Each row is a point. Each copy is the shape, with its points in the same order, turned, moved and blurred by noise. Some copies are also mirrored. Which?
In the rows, zero is written as 128.

Shape:
[[172 118]
 [119 143]
 [ 30 101]
 [ 75 119]
 [120 108]
 [159 133]]
Copy 1, 6 rows:
[[131 185]
 [109 130]
 [162  45]
 [137  87]
 [146 135]
 [114 172]]
Copy 1 is: only turned
Copy 2:
[[126  85]
 [106 140]
 [159 223]
 [134 183]
 [141 134]
 [113 101]]
Copy 2 is: mirrored
Copy 3 (6 x 2):
[[162 146]
 [141  97]
 [ 39  87]
 [ 78  95]
 [119 124]
 [158 126]]
Copy 3 is: mirrored

Shape (9 x 4):
[[ 94 116  89 109]
 [147 115 160 211]
 [161 119 147 220]
 [112  97 158 176]
 [ 89 170  80 124]
 [108 155 132  90]
 [129  95 123 113]
 [127 153  58  59]
 [ 85 111 114 105]]
Copy 1:
[[122 153 120  69]
 [ 65  65 171 145]
 [ 64  45 161 139]
 [ 74 112 182 127]
 [100 142  72 100]
 [133 160 109 132]
 [137 127 161 100]
 [180 151  69  83]
 [118 166 140  92]]
Copy 1 is: only turned
Copy 2, 9 rows:
[[162 129 135  87]
 [ 43  85 123 150]
 [ 51  66 141 155]
 [ 74 134 136 115]
 [171  94  83  89]
 [176 143  91 125]
 [141 140 149 116]
 [236 108 120 114]
 [153 146 124  92]]
Copy 2 is: only turned
Copy 3 (9 x 4):
[[165 122  98 114]
 [ 42 103 127 148]
 [ 29 110 115 156]
 [ 86  82 134 127]
 [141 166  91  81]
 [152 154 150 105]
 [146 106 130 151]
 [202 187 101 128]
 [162 108 119 108]]
Copy 3 is: only turned

Shape, 13 rows:
[[110 125 114 128 126 113  87 162]
 [120  96 244 142 155 129 146 144]
 [112 118 114 144 150 180 157 138]
 [131  69 117 133 120 154 155 134]
 [136 135 111 146 111 114 152 163]
 [112 136 115 151 121 142 152 116]
 [126 133 155 142 126 185 113 143]
 [151 123 119 148 128 153 164   7]
 [142 137 125  99 106 133 151 142]
 [113 125 117 114 160 115 158 160]
 [110 121 120 120 131 158 151   8]
 [120 123 119 116 139 122 153 149]
 [189 132 118 129 137 119 112 155]]
Copy 1 (13 x 8):
[[149 123  89 126 112 113  88 118]
 [166 107 144 111 159 196 131  26]
 [138 111 151  97  90 158 134 141]
 [111 104 134  76  79 132 137  98]
 [132 146 117 141  90 117 145 110]
 [106 137 138 130  91 157 117 129]
 [163 151 137  84 117 172 107 116]
 [ 39 135 225 117 111 159  88 121]
 [112 150 118 103 126 124 151 116]
 [136  98 121 138 118 121 151 126]
 [ 34 121 190 108 128 179  79 142]
 [129 113 119 126 116 128 143 121]
 [154 159 148 115 114  79 119 107]]
Copy 1 is: mirrored
Copy 2 (13 x 8):
[[107 140 139  87 143 131 112 166]
 [ 98  31 159 178 150 126 153 168]
 [136 102  91 131 117 121 111 110]
 [124  92 129 126  70 148 103 123]
 [152 145 124 132 101 125 134 160]
 [148 134 134 140 127 135 117 109]
 [145  74 109 113 150 149 135 140]
 [186  96 197 142 102 119 114  30]
 [134 134 129 118 107 133 170 125]
 [ 97 134 107 145 112  97 131 139]
 [152 102 188 139 120 129 115  13]
 [113 130 119 136 106 121 134 131]
 [149 118 145  78  97  92 156 163]]
Copy 2 is: only turned
Copy 3, 13 rows:
[[107 142 126 150 148 127  95 137]
 [ 94  56 118  62 190 137 164 142]
 [149 151 115 102 114 137 156 173]
 [111 164 115 117 125 147 184 136]
 [113 143 145 135 119  91 136 143]
 [129 139 132 111  87 133 136 138]
 [139 108 136 129 133 170 142 163]
 [193 111 112  80  61 156 164  58]
 [126 150 176 111 135 121 145 123]
 [123 165 129  90 149  97 125 148]
 [183 129 107  58  70 184 143  68]
 [125 157 134 105 137 116 136 140]
 [155 129 139 168 161  92 140 124]]
Copy 3 is: mirrored

Shape:
[[105 142 149 109 140 114 112  56 121  57 160]
 [ 99 118 101 109 111 172 110 149 168 154 118]
 [141 122 115 139 154 144 158 131 106 123 107]
 [115 142 162 113 115 147 130   7 145 119  90]
 [142 139  95 107  75 116 116 126 116 135 100]
 [152 182 108 135 146 110 138 152 131 114 121]
 [110 134 154 106 113 118  60 152 128 128 157]
 [102 110 151 113 130 163 150 109 179 136 161]
 [122 155 108 140 100 178 133 138 140 144 157]
 [121 154 102 156 116 108 111 117 123  99  58]
 [107 137 115 111 148 126  70 102 130 128 152]
 [ 58 146 140 136 130 136 150 159 118 153 117]
 [117 124 103 117 123 100 155 116 123 149 153]
 [102 161 126 208  87 103 106 168 120 142 138]]
Copy 1:
[[164  53 136 156 164 157 177  86 139  88 182]
 [108 153  84 122 110 173 153 109 129 144 103]
 [129 129 141  94 143 126 121 122 114 126 152]
 [ 92  97 114 180 172 149 123  41 124 110 193]
 [125 146 153 161 111 166 120 107 110  96 108]
 [182 143 156  99 143 124 129  95 127 113 112]
 [162 107 120 139 112 188 152 126 194 111 109]
 [116 122  95 150 166 149 172 108 149 180 144]
 [152 172 124 135 113 156 154 102 128 160 145]
 [126 142 134 124 114 117 129  82 120  50 129]
 [165  77  99 134 110 177 132  95 146 115 133]
 [ 95 116 151  93 102 126 172  98 167 149 117]
 [140  95 148 148 121 128 142 120 112 150 116]
 [169 162 145 133  67  93 150 115 187 106 124]]
Copy 1 is: only turned
Copy 2:
[[109 141 108 154 113 212 156 130 167 120 164]
 [139 104 172 150 161 104 132 136  98 169 162]
 [152 150 114 129 149 115 117 182 145 145 134]
 [131 169 100 182 182 153 165  80 171 114 168]
 [167  99 130 131 130 115 145 103 134 161 102]
 [167 132 133 163  92 119 155 182 130 142 114]
 [148  99 163  91 109 160 170 128 112 134 164]
 [ 73 145 147 145 151 124 148 140 106 141 180]
 [134 143 163 153 134 128 118 134  74 134 125]
 [200 131 151 162 119 120 129 127 187 142 129]
 [155  96 124 133 127 165 150 136 112 119 187]
 [130 113 187 132 163 111 136 175 136  98 125]
 [109 104 110 136 119 111 128 145 130 123 128]
 [168 123 200 117  79 101 107 127 128  88 119]]
Copy 2 is: mirrored
Copy 3 (14 x 11):
[[167 108  99  56  63 107 137 120  97 128 171]
 [139  97 101 145 157 147  88 136 122 172 100]
 [140 110 160 141 109 130 147 118 149 130 122]
 [169 109 117  38 103 131 136 118 162 214 180]
 [157 123 138 141 128  74 109  93 123 186 113]
 [125 112 121 143 131 104 143  67 130 111 139]
 [135 129  98  87 143  87 108 125  74 127  90]
 [154  65 113  98 150 145 107 163 124 138 153]
 [125 120 106 157 153 117 113 149 121 150 153]
 [140 152 145 125 106 136 126  46 118 170 134]
 [163 136  71  98 116 117 129 124 114 134 107]
 [138 103 142 137 166 149 168 127  71 157 119]
 [198  97 128 140 142 102 141 121 117 134 132]
 [143 188 148 146 186 118 124  98  74 122 150]]
Copy 3 is: only turned

Shape (15 x 12):
[[148 139 123  92 146 167  94 131 134  91 134 110]
 [178  67 182 166 162 113  96 154  62 129 120 158]
 [104  85 128 186 168  73  61 149  93 144 123 156]
 [144 136 165 108  74 158 162 110 127 106 161  92]
 [136 162 119 112  49 149 120 134 142 101 187 130]
 [ 99 120 113 117 108 115 134 152 132 173 105 107]
 [153 106  80 197 101 129  98 129 131 153  84 132]
 [149  51 137 159 161 114 101 215 111 112 121 180]
 [174 111 115  81 143 105 174 122 161  87 178 118]
 [165 150 188 121 126 167 147 143 195 109 192  96]
 [150 108 104 101 102 151 106 116 142 190 161 139]
 [157 114 121 190 112  83  66 144  98 171 130 114]
 [127 100 132 189 196 111 119 146  90 133 114 217]
 [124  78 140 112 127 182 154 110 162  73 206 101]
 [151 138 108 101 148 190 186 157 127  94 220  86]]
Copy 1 (15 x 12):
[[134 154 145  76 116 145 166 184  98 161 126 125]
 [131  53  98 139  60 157 120 143 152 173  93 102]
 [ 64  88 101 165  68 161 107 132 155 156 171 144]
 [147 153 153  67 145  91 129 112 101 137  83  88]
 [137 167 187  73 156  87 143 111 148 154 141 100]
 [ 91 154 120 165 138  88 128 150 113 118 123 120]
 [ 83 108 117 126 137 132 148 139 182  89 119 171]
 [ 79  76 142 164  58 153 146 191 180 162 117  77]
 [133 159 122  70 106 122 206 148 104 119 133  40]
 [152 168 211  96 124 166 154 117  92 125  88  56]
 [139 152 156 145 104  75 184 119 120 136 127 152]
 [ 98 111  95 162 126 152 127  93 175 156 138 156]
 [122  61 116 147  43 157 102 180 161 107 164 113]
 [100 188 175  51  58 124 158 125  99 125  89  80]
 [169 231 158  68  86 126 150 171 129 131  92  67]]
Copy 1 is: only turned
Copy 2:
[[156 157 119  87 114 134 146 150  83 134 128 116]
 [162 117 113  69 164 214  83 111 154 148 115  40]
 [159 186 148 137 150 207 105 104 193 158 135  43]
 [ 96  84 125  95 122 138 117 121  75 121 141 153]
 [137 102 120 128 118 135 164  81  77 140 173 167]
 [103 156 156 127 194 130 129 147 139 122 157 111]
 [ 92 167  94 118 174 119 119  76 135 156 175  64]
 [161 150  88  61 187 212 139 108 185 138 121  88]
 [158  88 143  68 123  98 145 146 144 179 117 169]
 [136  89  71 135 109 142 129 177  84 163 135 167]
 [117 108 138 141 167 118 179 121  98 162 122  86]
 [140 151 126 136 173 165  86  94 127 182 197  51]
 [159 157 100 119 145 168 113  90 215 111  80  52]
 [103 115 123  91  95 157 138 126 105 181  83 191]
 [178 124 119 101 146 109 119 132  83 158  74 213]]
Copy 2 is: mirrored
Copy 3, 15 rows:
[[130 111 116 193 138 119 171 137  89 118 154 138]
 [ 33 106 155 180 131 145 146  56 131 110 168  70]
 [ 77 133  93 125 118 123 112  43 163  84 161  83]
 [110 102 157 173  89 120 146 184  95 190 124 128]
 [109  90 139 150  77  83 133 196 114 134 132 158]
 [120 145 127 119 158 122  93 149 123 146 143 100]
 [ 64 113  99 125 134 140  59 105  73 104 138 127]
 [ 79  86 172 175 146 161 102  76 169  62 180  95]
 [151  93 181 159 112 170 178 158 104 111  82 107]
 [148 122 211 189  99 100 155 123  97 162 109 169]
 [ 94 177 158 128 117 110 126 171  82  98 145 124]
 [ 63 122 114 120 111  78  90  78  99  99 131  77]
 [ 32 133 117 148 147 183 134  62 179  82 140 132]
 [152 130 167 213  56 167 147 163 112 132 135 143]
 [140 126 160 249 113 127 152 191 128 124  76 136]]
Copy 3 is: mirrored

Shape (17 x 12):
[[140 101 167 134 121 127  99 114 190 147 145 183]
 [100  78 113 125 149 103 164  86  78 130 138 140]
 [162 133 123 140  89 138 131  96  86 147 167 148]
 [177 134 127 122  30  99 120 146  97 123 132 144]
 [133 117 133 113 158  82 101 120  94 129 121 125]
 [107  62 177 131 127 161 125 137 170  56 113 182]
 [ 77 158 127 123 141  96 148 139 161 118 156 135]
 [181 110  80 106 176 149 185 168  77 147 195 154]
 [ 80  83 147 178 170 100 101 203 164 152 138  99]
 [169 114 136 143 213 135 232  81 137  77 132 137]
 [142  87 155 173  37 132 217 164 116 225 137  58]
 [134 162 156  61  43 121 136 141 145 160  54 123]
 [105  75 188 159 162 119  22 128  77  88 187 108]
 [108 133 107 102  93 142  94 165 128 122 125  54]
 [108 128  92 146  99 142 165 134  99 153 119 134]
 [155 138 157 171 133 170 154 195 153 161  81 104]
 [176 103  81 124  97 121 143  98 154 139 110 135]]
Copy 1:
[[113 174 144 138 133 128  71 140 166  99 124 163]
 [191  76 130 147 145 103  89 115 126 141  98 102]
 [137 133 144 103 118 103  65  92 114 137 154  94]
 [121 171 116  97 137 133  88  98  68 182 181 126]
 [165 114 143 114 169 130 141 124 113 109 130 117]
 [ 89 186 109 179 155  85 112 143 170 150  59 130]
 [145 117 131 141  91 170 141 129 162 146 110 137]
 [166  90  82 137  93  87 100 161 138 108 193  30]
 [155 126 109  93  98  94 177 192 151 102  85 189]
 [120  55  50 169 144 124  88  83 180  84 104  65]
 [184 123  38 103  39  70  72  76  51 129 160 201]
 [173 217 104 160 129 163 130  43  93 146 169 170]
 [100 121 210  96 153  69 152 181  85 100  61 117]
 [141 147 140 133  90  98 203  89 107 148 160 155]
 [192 133 107 110  95  98 107  87 130 160 138 114]
 [132 179  45  88  87  90 160  83 141  80 129 144]
 [145 124 110 130 158 106  89  85 156 150 184 146]]
Copy 1 is: mirrored
Copy 2:
[[185 157 139 139  94 131 121  83 178 126 100 165]
 [130 104 194 186 153 177 139  96  97 153 147 152]
 [165 107 130 177  81 169 125 123 138 172 183 149]
 [174  77  86 124  73 155 148 133 117 203 146 179]
 [147 131 155 124 145 185 128 145 103 131 129 154]
 [141 136 147 136 102 166 153  32 155 156  44 113]
 [ 94 128 115 161 144 114 112 116 121 115 109 151]
 [161  46 188 212  83 156  93 173 121 126 126  97]
 [169 181 148 138 170  85 121 141  93 142  68  98]
 [ 81 102 212 187  64 163 181  94 114  65 129  99]
 [215  76 134 152 109  31 165  95  60 185 209 107]
 [159  47  78  51 133 120 156  91 148 140 159 171]
 [170 222 139 136 129 222  74 111  82 181 103  99]
 [114 104 118  75 136 118  95 138 113 195 139 106]
 [138  79 135 174 146 126 155 124 137 177 160 123]
 [178 107 117 113 113  85 181 133 139 125 125  57]
 [140  94 185 128  87 124 160 129 163 168 146 172]]
Copy 2 is: mirrored
Copy 3, 17 rows:
[[139 217 126 131  98 133 113 151  79 109 157 159]
 [120 134 123 190 179 116 114  92 120 112 109 111]
 [116 136 141 157  86  96 137 122 115  76 103 153]
 [ 95 114 126 106  55 141 153  87 101 106  88 157]
 [ 86 122 141 151 131 128 104 104 127 136 171 136]
 [152 204 106  78 178 113 158 130  61 148 141 180]
 [143 182 134 143 132 145 131 131 182 169 123 140]
 [125 149 215 169 159 140 176  83 170  46 136 154]
 [188 171  97 115 146 172  62  87 169 132 197 172]
 [ 87 169 114 156 233 138 183 191 161  73 122 136]
 [194 126  38 128  81 172 148  59 160  13  91 107]
 [114 134 109  54  53 139 164 107 104 138 125  49]
 [128 129  96 172 129  63  93  84  99 146 221 237]
 [183  86 124 103  85 130 160 104 161 157 158 139]
 [154 128 135 119 121 109 127  99 153 100  82 114]
 [156 151 106  40 124 143 128 129 173  49 160 136]
 [140 112 142 124 117 172 140 160  93  90 106 118]]
Copy 3 is: mirrored

Shape (16 x 12):
[[101  55 107 133 116 155 165 121 113 172 160  71]
 [ 61  94 105 168 168 164 130  72  97 156 138 169]
 [143 122 127 125 184  56  92 111  68 105  51 158]
 [ 44  83  72 145  77 136 152 127 143 149 164 141]
 [104 124  84 124 115 135 136 141 136 211 184 100]
 [124 161 136  60 106 121 148 149  90 168  83 105]
 [101 142 111 112 136 139 139 203 141 187 126  86]
 [183 150 147  78 158  78  25 156  66 106 116 144]
 [138 124 133  47 207  70 101 169  58  96 104 163]
 [123 162  90  61 130 163 154 139 136 147 136  86]
 [ 68 122  96 156 127 105 136 102 134 135 194  76]
 [100 153 176  94 121 164 151 177 115 139 115  88]
 [ 80  65  88 138 113 156 118 100 156 142 150 121]
 [ 89 127  56 132 108 162 127 162  82 144 147  82]
 [127 156 131  97  87 154 190 174  97 173 161 108]
 [145  87  85 177 173 109 123 105 117  87 116 184]]
Copy 1, 16 rows:
[[149  76  70 153 132 114  79 121  87 150 119 107]
 [186  57 111  87 149 123 151 128 131 203 160 130]
 [196 179 157  96 169  79 186 139 175 106 147 100]
 [122  86  85 121 155 126  84  82 116 200 120 199]
 [ 66 115  74 127 122 129  95 154 124 194 149 131]
 [117 175  90 179 150 131 168 158 151 120  66 117]
 [ 83 147 106 171 142 158 130 162  72 151 134 133]
 [122 181 167 116 194  92 132 210 201  79 137  91]
 [178 192 163 179 180  71 157 205 175 119 150 115]
 [ 86 109 127 206 139 132 142 145 136 166 115 113]
 [ 97  67  94 114 134  92 116 113 112 149 178 170]
 [122 118 108 194 147 172 156 171 116 103 102 151]
 [137  76 116 108 152 106  74 103 113 180 120 142]
 [103  98  68 167 198 147 118 121 104 174 156 115]
 [101 122  53 210 125 163 121 152 150 150 127 152]
 [194 136 177  99 149 113 116  88 171 153 182 127]]
Copy 1 is: only turned
Copy 2, 16 rows:
[[ 84 143 131 159  76 148 101 152  84 133 135  58]
 [129 181  72 185  76  78  96 135 143 157  99  89]
 [160 184 185  98  96  64 144 111 195 178 139 154]
 [ 99 152  87 153 116 178  82 133 145 121  62  61]
 [ 84 129 133 188 150 141 103 122  80 126 105  69]
 [171 125 213 148 113 137 164 121 129  93 128  96]
 [145 167 169 177 168 168 118 114  84  98 138  85]
 [155 160 199 109 121  65 146   8 150 122 152 179]
 [156 224 223 143 105  88 137  51 197 143 166 132]
 [109 148 173 202 125 154 166 129 118  73 114 116]
 [ 64 150 116 152 126 112  50 146 111  84 108 108]
 [185 156 158 158 104 147 134 117 102  58 160 100]
 [ 90 172  81 134  95 144 118 126 105 132  85 101]
 [122 156 162 200  95 160  72 106  80 119  74 117]
 [145  91 160 204 114 171 114 127 116  79 153  84]
 [120 189  91 141  91 121 110 117 165 203 138 183]]
Copy 2 is: mirrored
Copy 3 (16 x 12):
[[132  42  91 129 177 182 151  85 104 164  94 138]
 [114  75 167 155 184 167 150 184 101 120 100 165]
 [114 170 213 107 134 140 119 124  60  88 177  97]
 [ 86  29  99 164 184 122 152 144 163 127 122 107]
 [128  75 105 121 201 153 118  93 182 146  74 117]
 [155 118 130 131 188  94  56  77  76 144 157 100]
 [108 126  97 159 183 158  63  74 147 179 126 112]
 [155 186 175  81 101 120  61  91 118  56 169 131]
 [118 172 184 103 171 136  92  77  99  75 227 143]
 [136 140  76 172 210 118 102  63 116 122 112 130]
 [ 62  83 124 124 162 124 158  89 141 138  65 143]
 [142 106 105 164 154 109  63  77  94 186 139 159]
 [115  55 116 179 155 169 155 132 136 115  97 121]
 [ 91  87  54 111 187 148  97 126 124 126 108 126]
 [158 102  73 113 198  94  98  99 141 185 139 135]
 [103 157 151 137 124 157 198 169 109 104 166 127]]
Copy 3 is: mirrored
